Rows are points. Each copy is the shape, with its points in the same order, stretched, turned, moved and blurred by noise. Is it also mirrored, or only turned?
In the rows, zero is written as 128.

Shape, 6 rows:
[[113 152]
 [114 151]
 [179 111]
 [114 133]
 [185 125]
 [152  76]]
Copy 1:
[[112 163]
 [113 153]
 [174 112]
 [110 142]
 [181 124]
 [140  80]]
Copy 1 is: only turned
Copy 2, 6 rows:
[[ 94 153]
 [ 96 152]
 [164 130]
 [100 134]
 [165 144]
 [147  87]]
Copy 2 is: only turned
Copy 3:
[[128 149]
 [129 148]
 [166  67]
 [121 137]
 [177  80]
 [117  61]]
Copy 3 is: only turned

Shape:
[[151 123 100]
 [126 104 145]
 [150  94 129]
 [ 60 110 130]
 [147 136 125]
 [118 155  56]
 [146 127 131]]
Copy 1:
[[170 118 109]
 [115  83 125]
 [148  79 121]
 [ 66  99  76]
 [146 120 127]
 [160 172  59]
 [138 116 127]]
Copy 1 is: only turned
Copy 2 (7 x 3):
[[ 85 130 136]
 [126  87 150]
 [ 83  90 162]
 [176  80  88]
 [109 128 149]
 [110 176  79]
 [108 128 156]]
Copy 2 is: mirrored
Copy 3:
[[165 118 105]
 [131 111 148]
 [161  95 141]
 [ 55 102 115]
 [153 138 127]
 [138 136  42]
 [154 132 133]]
Copy 3 is: only turned

Shape (12 x 6):
[[160 123  86 121 145 162]
 [149 177 111  97 162 148]
 [155 107 139 155  93 108]
 [122  73 162 155 109 121]
 [136 121 133 171 110 100]
 [184 145  97 128 168 139]
 [138 129  86 130 131 118]
 [119  89 152 172 150  84]
 [175 171 126 112 182 146]
 [116 101 164 189 116 107]
 [138 165  99 123 161 156]
 [159 157 101 153 158 165]]
Copy 1:
[[140  89 101 125 171 180]
 [ 89  60 123 104 169 156]
 [178 117 128 131 139  96]
 [191 155 154 121 133 128]
 [155 136 128 141 148  95]
 [126  85 108 112 208 150]
 [128 106  86 123 154 143]
 [156 186 144 112 165 112]
 [102  68 141  97 202 146]
 [166 167 162 143 140 102]
 [ 94  85 122 128 170 168]
 [114  90 126 150 195 160]]
Copy 1 is: mirrored
Copy 2, 12 rows:
[[170 127  73 149 136 154]
 [186 164  97 115 176 120]
 [ 95 125 143 169 127 182]
 [ 98  84 168 170 100 161]
 [ 82 128 144 166 139 147]
 [175 137  77 155 183 144]
 [124 121  85 137 152 148]
 [ 79  75 161 172 147 123]
 [194 149 103 142 193 119]
 [ 73 107 172 177 116 131]
 [169 148  79 130 154 108]
 [166 147  79 168 143 115]]
Copy 2 is: mirrored
Copy 3 (12 x 6):
[[148 106  95 107 144 160]
 [141 102  79 146  92 147]
 [152 157 167  98 128 129]
 [123 134 196 113 149 118]
 [141 175 155 116 134 118]
 [170 118  87 139 128 151]
 [138 136 100 101 134 121]
 [131 151 165 141 162  88]
 [161  99  89 162 101 155]
 [123 169 191 136 145 119]
 [128 122  82 145 107 155]
 [139 145  98 145 127 179]]
Copy 3 is: mirrored
Copy 4:
[[186 110 124  95 145 168]
 [178 169 144 124 179 151]
 [138 103  68 113  99 143]
 [ 83  91  82 103 115 133]
 [128  98  79 135  98 137]
 [202 112 118 116 179 146]
 [171 113 131 110 122 143]
 [ 83  83 108 144 114 102]
 [178 154 126 133 200 141]
 [ 91  80  77 144 105 133]
 [171 138 142 130 166 167]
 [175 111 119 138 163 179]]
Copy 4 is: mirrored

Shape:
[[107 149  74 125 148 133 162 133]
 [100  94 196  98 135  87 137  92]
 [115 119 119 117 100 100 195 138]
 [105 173 150  86 127  95 128 155]
 [174 129 121 123 137 123 109 132]
 [135 103 113 136 103 123 110 124]
 [100 147 128  93  78 140 144 129]
 [135  95  88 140 149 121  62 145]
 [125 159 128 137 123 161 189 173]
 [ 96 119 137 133 155 112 178 117]
 [114 137 189 181 137  84 146  92]]
Copy 1 (11 x 8):
[[103 121  81 127 103 153 100 163]
 [ 92 140 162  94 195  98  91  97]
 [ 92 126 107  81 113  94 122 166]
 [161 171 101 106 142 105  63 130]
 [163 133  77 124 131 147 148 105]
 [137  91 112 134 118 114 132 126]
 [132 125 125  78  83  89  76 125]
 [172  84  81 167 150 157 145 127]
 [123 163 124 102  62 147 115 178]
 [ 74 143 132 118 150 130  97 156]
 [ 70 183 157 171 158  95 107 115]]
Copy 1 is: only turned
Copy 2 (11 x 8):
[[132 114  98 138 112 151 151 164]
 [ 78 179 125 146 101  83 136  76]
 [110 108 138 138  67 136 138 119]
 [150 169 154 109  93  73 156 139]
 [145  85 121 119 151  92 103 120]
 [116 121 114 111 141 138  82 107]
 [137 159 134  81 110 134 153 116]
 [101 126  98 120 168 119  57 150]
 [132 106 176 122 131 141 175 151]
 [ 94 137 119 171 106 133 155 129]
 [138 161 152 216 145 110 121  67]]
Copy 2 is: only turned
Copy 3 (11 x 8):
[[157 147  89 141  65 118 153 151]
 [ 60 121 200  82 127 134 158 134]
 [160 147 181 104  59 139 147 158]
 [116 189 120 105 100 151 167 101]
 [131 128 129 142 132  85 103  95]
 [127 101 147 148 102 126  87 114]
 [139 133 145 121  75 182 160  81]
 [120 108  87 142 126 103  48 145]
 [210 173 129 137 115 139 178 137]
 [119 143 153 119 103 124 172 175]
 [ 76 163 187 171 129 114 141 153]]
Copy 3 is: only turned
Copy 4:
[[113 171 112 105  92  84 186 119]
 [128 102 143 141  52 182  83 133]
 [106 143 150 109  47 124 180 164]
 [129 192 166 110  91 140 103 134]
 [170 131 120 114 141 106 136 149]
 [115 101 149 124 129  94 132 150]
 [111 135 190  89 101 129 152 114]
 [ 97 109 103 116 167  78  93 152]
 [142 191 141 119 100 145 227 134]
 [113 145 118 139  54 138 165 127]
 [152 141 146 217  55 138 129 124]]
Copy 4 is: mirrored

Shape, 17 rows:
[[112 102 115 157 133 167  94 193 171  96 100]
 [204 131 129 125 131  75 144 121 118 108 133]
 [150 165 117 113 138 108 175 120 135  99  82]
 [141 170 118 186 136 118 134 198 133 103 109]
 [121 140 153 165 129 156 160 217 166 142 119]
 [152 116 118 133 106  89 145 115 151 142  96]
 [170 128 122 105 125  77 151 126  85 113  63]
 [ 90 117 153 139 118 175  83 151 141 140 123]
 [155 148 129 137 137  78 152  93 130 104  76]
 [132 128 125 136  84 161 104 151 110 164  82]
 [185 109 109 156 110 105 202 107 103 112  85]
 [165 101 148 116 145  81 197 126  83 113  90]
 [141 131 137 122 120 204  98 136 135 144 117]
 [100 126  93  92 115 160  95 173 159 146 140]
 [107 112  93 134 127 189 115 146 105 152 119]
 [148 144 135 121  83  91 176 142 123  57 104]
 [180 132 124 108 120 124 141 148 144 105  64]]
Copy 1 (17 x 11):
[[113  81 138 103 162 190  77 166 136  96 123]
 [182  98 139 139 139  76 158 104 105  80 147]
 [153  98 128 103 137  86 176 175 117 114  94]
 [209  77 140  99 144 143 110 193 132 113 146]
 [145  66 121  96 100 177 129 206 169 103 162]
 [148  83 122 158 110 107 135 143 138  84  97]
 [161  85  94 101 125  58 127 134  88  97 101]
 [104 129 134 114  90 185  76 155 134 121 135]
 [162  84 153 129 123  69 148 155 105 111  87]
 [147 107  80 114  72 176  84 144 121  97 105]
 [164  41 102 146 123  96 173 148  67  91 120]
 [133  59  98 111 119  48 152 148  81 108 147]
 [113 121 118  97  89 192 118 122 124 116 130]
 [114 151  90 122 145 183  94 154 180 105 121]
 [122 113  79 119 119 190  89 148 122 143 140]
 [158 122 121 122 143  85 164 189  68  58 115]
 [139  75 115  91 134 115 150 134 117  69  88]]
Copy 1 is: only turned
Copy 2, 17 rows:
[[113  78 124 128 141 183 131 109 140 166  71]
 [198 126 142 156 146 120 119 155 136  79 142]
 [178 123 129 180 141 143 131  95 101  76 122]
 [140  75 128 180 139 172 137 127 153 116 113]
 [128  67 151 166 124 172 190 115 128 138 112]
 [161 140 127 166 150 109 141 122 124 121 107]
 [178 113 124 165 124 103 125 118 110  56  92]
 [ 84 101 162 129 120 139 117  95 113 162 109]
 [172 126 136 177 160 112 119 102 119  81 111]
 [111 106 149 162  96 117 124 123  92 144  82]
 [186 125 123 189 165 114 133 161  71  76 108]
 [187 100 141 150 154  98 154 129  78  49 121]
 [122 104 169 137  91 153 106 115  88 153 118]
 [100 129 108 127 102 159 137  99 145 174 108]
 [ 86 108 117 138 100 147 125 116  87 159 115]
 [151 144 140 172 156 147 140 144 133  61  87]
 [186 105 141 156 128 137 127 116 108 107  79]]
Copy 2 is: mirrored

Shape, 15 rows:
[[132 100 132 232 139  87  82  49  64 116 150 129]
 [161 132 126 131 140 114 110 127 111 111  81 176]
 [133 169 101  82  82 163 120 153 124 115 108 121]
 [139 152 140 144 150 193 120 140 140 116 131 141]
 [114 114 148  83 112 153 118 179 100 103 125 146]
 [120  33 117 205 158  95 103  79  95 115 126  77]
 [115 151 110 128 117 147 144 139 132 156 156 151]
 [157 148 175 136 123 120 129 170 119 149 122 107]
 [109 143 160 142  90 157 170 170 133 156 110 168]
 [156 119 139 108  84 147 120 139 164 149 120 162]
 [ 90  81 119 195 141 116  40 100  93 147 106 105]
 [153 121 109 130 117 128 126 205 126 167 140 168]
 [141 113 149 112 174 105 121  99  88 162  99 139]
 [127 128 176 116 148 114  95 104 126 115 147 141]
 [122 172 139 122 159  80 128 122 159 102 105 165]]
Copy 1 (15 x 12):
[[132 105 157 186  15 129  65  77 124 137 147 230]
 [138  91 119  97 129 156 127 113 120 157  95 193]
 [133 176  97  77 136 133 167 170 143 121 110 121]
 [114 114 157  77 140 120 154 101 150 170 167 144]
 [132 120  85  93 164  96 149 189 119 134 144 145]
 [ 99  83 126 219 102 157  35 107 128 123 170 166]
 [149 139 138 130 119 100 174 117 132 166 116 125]
 [113 111 164  88 123  93 121 173 117 152  90 129]
 [ 99 111 132 107 120  98 195 162 107 206 105 128]
 [130  95  97 101 114 122 166 153 172 158  98 123]
 [108 135 100 175  93 127  31 111 166 175 155 201]
 [171 110 147 129 155 107 160 173 156 188 103 156]
 [153  98 105 109 117 130  79 105  83 171 108 139]
 [132  93 109  96 105  82 108  98 126 125 119 151]
 [102 102 134 104 151 102 136  66 106 132  63 167]]
Copy 1 is: only turned
Copy 2, 15 rows:
[[102 208 166 156 140 114 138  90 105  40 170  57]
 [153 167 143 143 139 130 146 159 161  81  96 124]
 [171 149  80 132 115 165 164 132 114 150  97 152]
 [122 102 128 139 149 143 137 113 103 113  71 136]
 [104 126 115 136 100 154 137 181 130 148 116 150]
 [112 148 147 123 150 132 113 112 129  55 209  42]
 [145 129 109 138 146  98 143 113 102 148 123 138]
 [171 135 183 134 132 153 127 144  90 135 126 153]
 [173  91 126 177 115 103 147 167  80 141 112 135]
 [172 114 119 152 130 132 151 140 130 107 140 178]
 [122 170 143 154  94 135  88  97 130  76 176  74]
 [158 142 115 155 164 121 100 163 119 152 143 170]
 [146 154 168  86 117 101 125 142 151  84 124 120]
 [ 96 143 186 120 114 132 152 114 148 109 120 140]
 [142 152 184 135 145 118 168 120 181 127  84 114]]
Copy 2 is: only turned
